Every row gives one point. The points of each table are mixes of a few directions, plus a little noise. How many directions does each table use, and how many do they share? Where both have some left over, give the other angles between the two spaces (their principal angles), to ten degrees, smallest first.

First (5 x 3):
[[ 6.6  7.0  7.5]
 [-4.3 -4.5 -4.8]
 [-1.3 -1.4 -1.5]
 [-0.6 -0.6 -0.6]
 [-0.4 -0.5 -0.5]]
Second (5 x 3):
[[-0.6 -0.4 -1.8]
 [-1.5 -1.0 -4.2]
 [ 2.9  2.0  8.3]
 [ 2.0  1.4  5.8]
 [-2.8 -1.9 -8.0]]
Directions: first 1, second 1, shared 0; angles 30

First:
[[ 4.5  4.5  4.3  9.5 -7.6 -5.2]
 [-2.2 -2.2 -2.1 -4.4  3.7  2.5]
 [ 0.8  0.8  0.8  1.5 -1.2 -0.8]
 [-1.1 -1.2 -1.0 -2.4  1.9  1.3]
 [ 3.2  3.2  3.0  6.6 -5.4 -3.6]
 [-1.2 -1.1 -1.1 -2.5  2.1  1.3]
 [-4.0 -3.9 -3.7 -8.2  6.7  4.5]]
Second, 8 rows:
[[-3.9 -4.1 -3.9 -8.1  6.7  4.5]
 [-0.3 -0.4 -0.3 -0.9  0.6  0.4]
 [ 3.9  3.6  3.6  7.7 -6.3 -4.3]
 [-2.7 -2.7 -2.6 -5.5  4.5  3.2]
 [-3.2 -3.2 -3.0 -6.7  5.5  3.6]
 [ 2.0  1.9  1.9  4.2 -3.4 -2.2]
 [ 2.4  2.4  2.4  5.1 -4.0 -2.8]
 [ 2.0  2.1  1.9  4.3 -3.3 -2.3]]
Directions: first 1, second 1, shared 1

First, 9 rows:
[[ -6.9   2.1  -0.2   2.5   1.4  -3.6  -1.3  -1.8]
 [ -5.8   4.1   0.0   2.1   1.5   4.8  -4.1  -3.5]
 [ 11.5  -4.3   0.3  -4.4  -2.1   2.9   3.6   4.0]
 [  7.3  -7.1  -0.2  -2.5  -2.0 -12.0   7.7   5.7]
 [ -8.6   3.8  -0.2   3.4   1.7   0.5  -3.6  -3.5]
 [  2.0   0.0   0.2  -0.9  -0.1   2.9  -0.3   0.0]
 [  2.2  -2.2  -0.1  -0.8  -0.7  -4.3   2.5   2.1]
 [  3.8   0.3   0.2  -1.7  -0.7   6.3  -0.6  -0.1]
 [ -5.5   3.4   0.1   2.2   1.2   2.1  -3.3  -2.7]]
Second:
[[  1.4   1.4   1.3   0.5  -5.0  -0.3  -2.7   2.5]
 [  0.0   0.6   0.7   3.1  -4.6   0.1  -0.3   1.5]
 [ -2.1  -0.9  -1.4   0.9   2.2   1.2   2.4  -1.2]
 [ -7.9  -5.1  -4.5  10.6   7.0   3.0  13.2  -7.5]
 [  0.8  -0.5   0.1  -2.5   3.8  -1.1  -0.2  -1.4]
 [  0.7   2.5   1.3   2.6 -10.0   1.0  -3.2   5.0]
 [  0.3   2.5  -0.8  -7.4  -1.1   2.3  -5.2   4.4]
 [  2.8  -1.1   1.6  -1.6   4.4  -3.6  -0.3  -3.0]
 [  3.8   0.6   1.7  -6.2   3.4  -2.9  -4.0  -0.4]]
Directions: first 2, second 3, shared 0; angles 60, 70
